Each row of a before or after table is a point. One or more steps were done to the points. Then noise was added and the rows were shuffled. The steps act on columns, c1 being the first. What was done? A step turns or swaps two columns, mirrors them in a line or flattens them onto one, adds a multiple of one to another, or multiplies or shifts one. Angles are multiples of 10 degrees, from the lower column toward the higher: turns from -170 to 170, lines from 10 to 170 but not 90. Use the fewest steps. Two steps may share a column if one is a turn and the other turns, adds or multiplies; they go together, in the order done. Otherwise the lowest column goes first.
(in the rows, 128 means zero)

Before (11 x 2):
[[178  93]
 [134  67]
 [ 95  85]
 [133 155]
 [167 126]
 [146 139]
 [152 108]
 [150 132]
 [141 126]
 [104  51]
 [134 124]]
After:
[[126 148]
 [106 161]
 [ 74 155]
 [ 72 104]
 [120 142]
 [ 98 138]
 [149 149]
 [122 133]
 [122 137]
 [104  75]
 [ 76  68]]
Steps: mirror c1 and c2 in the line at 60 degrees

Before:
[[ 95  81 107]
 [131  84 172]
 [107  98 156]
 [124 123 151]
 [ 66 156 167]
 [118 135 148]
 [ 91 178 127]
 [123 137 155]
 [133 112 137]
 [101 140 155]
 [ 85  83 187]
 [122 122 117]
 [177  59  77]
 [163 166 148]]
After (14 x 3):
[[153 168 142]
 [131 114 141]
 [101 178 118]
 [125 141 153]
 [ 98  93 194]
 [ 85 163 161]
 [111 144 153]
 [125 127 150]
 [124 121 118]
 [121 139 146]
 [129  93 180]
 [163  52  89]
 [114 103 161]
 [106  78 116]]
Steps: multiply c1 by 0.7; turn c2 and c3 by -10 degrees

Before, 11 rows:
[[152 130 125 131]
 [127 154 119  79]
 [ 89 149 163 100]
 [110 186 172 163]
 [118  90  81  98]
 [ 94 144 142 131]
 [144 127  92 116]
 [135 136 144 145]
 [ 99 165 101 130]
 [137 150  88 141]
 [ 80 144 164 131]]
After:
[[ 66 148 162  82]
 [140 138 140 153]
 [ 73 131 149 135]
 [124 107 149  49]
 [112 106  71  81]
 [ 50 152 159 133]
 [165 125 127 132]
 [ 97 138 200 183]
 [142  82 127 148]
 [153  97 109 110]
 [ 82  85 147 134]]
Steps: multiply c1 by 1.6; mirror c2 and c3 in the line at 60 degrees; multiply c4 by 1.6

Before (9 x 6):
[[126 212 178 136 152  86]
 [129  82 144 160 140 141]
 [104 119 146 170  79 142]
 [123 126 113 177 144 172]
 [ 75 102 176 156  95 159]
 [171 158 144  86 154 109]
 [133 135 100 160 150  83]
 [ 81 120 118  99 106  75]
 [105 131 144 140  89 103]]
After, 9 rows:
[[125 120 155 161 128 149]
 [120 129 146 182 117 228]
 [106 139 111 147  89 188]
 [ 74 158  83 155 118 224]
 [ 84 134 142 111 155 135]
 [103 130 109 122 104 163]
 [122 172 123 167 130 209]
 [174 106 106  87 150 176]
 [126  59  63 146 149 141]]
Steps: add -0.7 times c1 to c5; turn c4 and c5 by -30 degrees; turn c2 and c3 by -170 degrees; shift c6 by 60

Before:
[[134 129 156 100 117 131 142 113 138]
 [101 145 113 114 127 126 144 124 145]
 [107 132 142 142  95 116 155 139 119]
 [129 137  88 107 116 149 117 116 115]
 [137 118 129 151 133 137 126 142 148]
 [116  92 125 105  79 151 137 110 136]
 [145 150 150 173 123 107 131 123 144]
 [141 128 147 109 123 132 157 108 115]
 [117 148 146 227 109 113 159 117 129]
 [112 151  55 101 120 132 147 180 132]
 [100  94 111 107 115 109 158 125  87]
 [112 126 140 122 131 155 150 116 147]
 [110 151 142 141 127 122 115 149 116]
 [160 126 121 102 111 224 108 142 146]]
After:
[[100 104 110 127 143 165 157 124 154]
 [110 123 142 139 123 113 149 115  98]
 [113 143  55 116 136 125 146 177 123]
 [118 102 125 110 178 125 140 114 105]
 [128 135  89 100 140 142 117 119 113]
 [106 129 141 161 161 137 157 138 141]
 [131 127 156 109 141 119 141 115 123]
 [114 142 145 248 144 127 158 114 142]
 [145 143 150 177 134 103 130 122 148]
 [109 142 142 137 129 136 114 148 134]
 [138 121 129 151 122 110 127 139 118]
 [102 141 112 127 127 111 145 124 124]
 [142 125 145 130 132 141 156 110 126]
 [160 127 122  90 143 129 107 141  31]]
Steps: multiply c2 by 0.7; add 0.7 times c7 to c4; multiply c5 by -1; mirror c6 and c9 in the line at 140 degrees

Before, 12 rows:
[[106 121 106 156 110 137 113 166 134 131 106]
 [134 106  93 111 119 121 109 117 131 108 107]
 [138 125  90 187 132 145 127  83 136 245 174]
 [143  61 133 112 138 116 151 142 143 174  99]
 [163  84 239 127 122 126 109 158  82 120 102]
 [120 109  97 109 130 176 118 149 132 130 135]
 [119 125  90 114 134 142 139 162  77 109  98]
 [137 106 117 176  85 130 150 137 121 124 186]
 [158 109 117 144  66 153 129 146 109 174 117]
 [119  20  95 147 123 143 129 120 116 116 107]
 [111 124 233 115  63 139 141 148  72 128 105]
 [141 121 114 152 132 163 150 125 135 109 105]]
After (12 x 11):
[[143 115 140 153 130 163 160 124 137 108 104]
 [158 104 111 145  64 152 140 148 140 175 118]
 [113 160  42 116  63 139 149 147  54 126 105]
 [136  93 137 109 120 123 119 119 151 108 104]
 [105 116 142 156 110 137 122 168 142 129 108]
 [136 101 123 176  85 131 161 138 132 123 187]
 [136 112 148 189 130 147 137  84 157 245 175]
 [119  17 116 145 122 145 136 118 124 116 107]
 [121 113  91 115 134 143 147 161 179 110  98]
 [143  66 133 112 138 115 163 141  96 176  98]
 [165 124  46 126 122 127 120 158  30 121 103]
 [119 102 140 111 131 174 127 148 147 129 135]]
Steps: turn c2 and c3 by -20 degrees; turn c3 and c9 by -110 degrees; shift c7 by 10

Before, 9 rows:
[[113 129 130 101 151  91 125 112 142 125 132  90]
 [141 136 129 113 117 153 105 123 148 134 121 127]
 [105  77 129 112 112 122 110 139 130 124 162 118]
 [100 145 106 162 165 135  99  99 144 135  72 114]
 [150 166 107 149 106 157 136  91 109 127 133 100]
 [124 107 122 119 121 120 138 113 123 137  97 100]
 [143 121 121 168 159  76 179  95 153 181 112 142]
 [155 139 145 138 110 107 111 144 143 158 133  76]
 [124 158  83 133 141 102 133 116 154  95 132 108]]
After:
[[112 198 107 231 165 105 129 114 114 143 189  74]
 [126 102 128  79 113 104  76 140 133 128  94  76]
 [182 110 123 247 159 125 148 144 107 185 160 102]
 [157 153 129  47 151 102 126 141 142 136 134  50]
 [157 130 145 158 109 147 130 119 139 161 114  36]
 [151 152  85 143 141 116 156 140 123 121 132  68]
 [109 141 128  83 117 150 121 128 143 146 137  87]
 [136 102 121 100 120 120 114 121 112 130 162  59]
 [110 119 108 192 105 159 164 159  93 116 149  61]]
Steps: turn c1 and c6 by 70 degrees; turn c2 and c7 by 60 degrees; add 1 times c5 to c2; turn c9 and c10 by 40 degrees; add 1 times c3 to c9; multiply c4 by 3; turn c8 and c11 by -140 degrees; shift c12 by -40

Before:
[[150 149  77 156 154 125 145 115 127  88 135 122 172 158]
 [156 122  75 159 108  76 146 136 141  98 152 118 119 163]
 [112 151 111  88 122 160 180 138 181 166 110 121 115  95]
 [127 112  95 181 148 107 142 141 133 117 120  81 130 185]
 [169  83 157  89 142 129 100  93 139 156  78 112 129 105]
 [128 157 122  84 122 167 179 167 175  92 100  86 114  74]
 [122  82  72 153 133 135 163 135 121  91 154 121 127 155]
 [123 134 118 159 107 114 186 117 111  99 150  98 147 148]
 [145 118  97 151 105 120 152 153 119  88 136 126 168 215]
 [158  75 173 118 165 103  83 154 116 194  78 148 129  65]
 [127 134  77 150 110 120 133 126  90 104 104 120 120 162]
 [106 114 105 138 141  85 158 121 135  82 106 135 142 167]
 [146 145  85  70 136 136 218 148 140 121  98  84 139 110]]
After (13 x 14):
[[110 149 108  86 122  57 132 110 176 126 152 126 118  84]
 [154 146  74 156 103 118 117 138 126 131  67 129 168 175]
 [155 117  78 165 178 142  71 135 144 110 160 130 121 169]
 [129 158 117  82 111  67 135  58 172 131 157  88 118 131]
 [114  83  67 157 145  96 125 133 123 117 107 126 127 172]
 [126 139  72 149 123 127 118 144  91 118 181 132 121 165]
 [105 114 112 140  86 123  79 139 136 133 112 137 142 183]
 [160  74 170 116  39 181 136  91 116 113  75 142 135  42]
 [131 109  87 178 100 121 102 153 129  94  85  89 127 161]
 [165  86 155  89  67 151 142 144 137 159 122 106 127  94]
 [142 143  75  71  92  49  88 104 144 121 128  92 137 127]
 [123 141 110 155 179  82  85 136 112 137 163  98 148 160]
 [150 116 102 152 159 114 111 161 111  81 173 136 166 200]]
Steps: turn c3 and c12 by -10 degrees; multiply c5 by 2.5; turn c5 and c11 by -120 degrees; turn c6 and c7 by 120 degrees; turn c10 and c14 by -60 degrees; turn c8 and c10 by -120 degrees

Before:
[[ 65  88 120 126 155 133 160  98  95 167 114 126 153 104 108 124 106 132
  141 104]
 [ 99  94 149 172 131 181 121  90  95  95 106  77 177  78 163 138 131 134
  133 156]
 [109  77 147 118 144 128 130 130 114 116 157 133  64 113 128 114 133 159
  108 119]
 [ 97 142 123 127 175 164 114 133 158 138 165 133 102 200 106 161 145 125
  151 160]
 [ 62  64 173 128 140 153 142 137 122 132 110 160 133 174 145 119  83  84
  127  86]
 [108  99 110  71 175 142 144 129  86  95 138  86 116  90  88 183 123 132
   98 110]
 [119 168 112 154 160 169  97 187 145 166 209  88 134 106 153 118 151 118
  141  58]
 [ 97 125 131 130 152 119 163 144  78 147 145 128  84 131 144  54  94 145
  142 139]
 [113 131  97  82  98 122 134 141 123 129 164 122 122 117 121 124 136 150
  140 107]
 [100 134 145 111  99 166 116 120 131 143 209 134 109 165 132 181 145  98
  136  85]
 [127 115 135 144  92 141 170 136 204  72 183 109  96 105 147 142  96 127
  129 198]]
After:
[[108  76 147 148 144 132 130 135 114 132 158 133  63 107  49 121 132 159
  149 118]
 [127 116 137 170  90 144 169 136 206 183 181 111  94 103 128 137  92 126
  173 188]
 [119 136  96 119 100 121 133 137 124 132 167 121 125 112 126 125 134 149
  117 108]
 [ 96 131 142 141  95 161 115 120 129 114 208 132 114 160 142 178 146  94
  109  83]
 [ 97 127 132 158 150 114 164 140  82 118 145 126  84 131 137  59  90 147
  109 137]
 [101 100 107 100 173 137 140 135  93 144 147  92 121  93  42 184 126 139
  175 115]
 [122 171 115 187 161 166  92 178 146 100 210  91 132  99 218 116 147 117
   85  63]
 [ 96  96 150 199 138 182 118  88 100 166 108  74 180  81 106 134 132 134
  148 153]
 [ 65  60 180 169 146 154 138 139 119 123 112 164 132 174  45 119  82  82
  130  93]
 [ 67  93 123 153 156 131 154 101  92  94 117 128 152  95  52 129 109 140
   91 108]
 [ 89 146 121 161 181 161 118 133 155 128 165 135 108 203 125 157 144 122
  108 159]]
Steps: add 1.5 times c2 to c15; shift c4 by 30; multiply c10 by 1.3; turn c10 and c19 by -140 degrees

Before:
[[114 159 101 143 177  97 102 118  94 119  79 153 152 114  80 117 154 117
  144 170 147 169  90 123]
 [167 114 148  96 124 166 139  93 147 113 128 150 140 172  76 108 154 142
  149 103 113 102 155 167]
 [102 128 144 185 192 126  93 157 114 157 138 158 148  90 132 110  93 154
  150 133  75 168 153 176]
 [163  93 125 172 134 127  93  90  88 161 131 120 168 129  99 122 140 135
  159 141  68  98  85 150]
 [103 108 172  96 138  94 132 112 133  85 135 179 147 114  86  90 153 154
  201  86 149 120  83  92]
 [ 83 178 164 126 171 108 133 146 155 148 113 126  95 112 162 116  94 152
  189 142  74 185 126  93]
 [121 177 159 139 143  83 139 142  91  90 101  84  84 132  96 143  94 174
  123 110 152 119 139  95]
 [ 88 172  93  92 158 110 117 116 120 171  88 104  97 141 153 141 137 110
  164 122  76 139 142 178]
 [152 147 121  96 127  82 169  81  91  92 106 161 165  88 117  89 151 111
  136 134 103 122 102 147]
 [166 118 141 183 196 108  92 144 123 107 152 161  92 140 151 126  85 193
  112 120  88 113 123 162]]
After (10 x 24):
[[103 130 144 187 191 114  90 154 113 152 138 157 147  91 177 111 127 158
  150 132  83  76 154 177]
 [152 147 121  99 128 104 172  81  91  73 107 161 164  88 146  92 102 108
  134 136  83 115  99 112]
 [107 109 172  97 136 119 133 111 130  74 134 180 147 115  89  90 142 156
  199  86  80 149  84  92]
 [163  93 126 169 132 108  91  87  90 156 130 117 170 127 162 122  88 137
  163 142  19 133  84 126]
 [165 117 143 182 195 120  92 144 122 101 153 160  91 142 175 126 105 192
  117 120 129 128 121 181]
 [113 158 101 142 176 103 103 119  96 104  78 152 149 115  86 119 151 116
  145 171  63  94  91 105]
 [167 109 148  97 125 168 139  94 143 134 129 149 142 174 115 109  75 141
  149 100  24 118 156 118]
 [ 80 175 164 124 171 102 132 145 153 133 113 126  96 114 191 115 200 151
  191 145 133 114 125 149]
 [ 86 171  97  94 156  92 115 115 120 154  91 104  96 140 184 138  97 110
  165 125 119  87 144 137]
 [123 179 160 138 144 107 139 142  90  76 103  85  81 133  95 143 154 174
  124 110  98 162 140 148]]
Steps: turn c6 and c10 by 30 degrees; turn c15 and c21 by 60 degrees; multiply c21 by 2; turn c17 and c24 by -70 degrees; turn c17 and c22 by -140 degrees
